Each row is a point. Before rounding, the points of a table are all equally far from one centre. They may lie mostly on one side of it. Where is the centre, to within rounding?

Points (10 x 3)
[[ 12  18 -23]
 [ 80  19  36]
 [ 26 -45  57]
 [ 37 -44  17]
 [-21 -25  60]
 [  2 -30  -4]
 [ 47 -42  23]
 [ 77  17  15]
 [ 25  23 -23]
 [ 38 -34  -1]]
Centre: [21 10 36]

Points (18 x 12)
[[  52   16   38   80   18   -1  -39    8   -7   26   12  -31]
 [  71   -8   31   55   -2   30  -50   43   10   18   -2  -23]
 [  20    2   -9   82   -8  -12  -57   16  -23   -1  -23    1]
 [  79   -2    1   28   10    8  -56   15  -12  -12  -17  -63]
 [  61  -24   44   75    2    7  -66   36   18    0   -9  -29]
 [  38   -2   62   61  -27    5  -84   32   -9   12    5  -45]
 [  33  -33   51   71  -13   30  -31   36    3  -16  -46   -9]
 [  33   10   58   61   17    6  -61   34  -10    2  -38    0]
 [  63  -41   37   62   -9    9  -24   41   -9    7   -3  -61]
 [  57   12   47   36  -10   -7  -19   37  -33    3  -34    2]
 [  42  -17   28   71    4   -9  -70   44   12   17  -12   -3]
 [  40    2   46   58   18   52  -61   36  -13   -8    5   -6]
 [  40    2   50   52   -1  -10  -67   44  -16   32  -22  -40]
 [  43  -12   47   81    9   21  -19   43   -4   12   18  -14]
 [  27   11   22   75   15   25  -36   32   17   16  -37  -11]
 [  40   -6   43   58   14    7 -104   23    9  -16   12  -30]
 [  39  -19   38   52   -8  -14  -93   43  -16   12   14  -38]
 [  40  -15   53   61   14    6  -18   48   17  -41   44  -15]]
Centre: [ 12 -11  28  23  -7   1 -33   7   2 -14   2 -28]
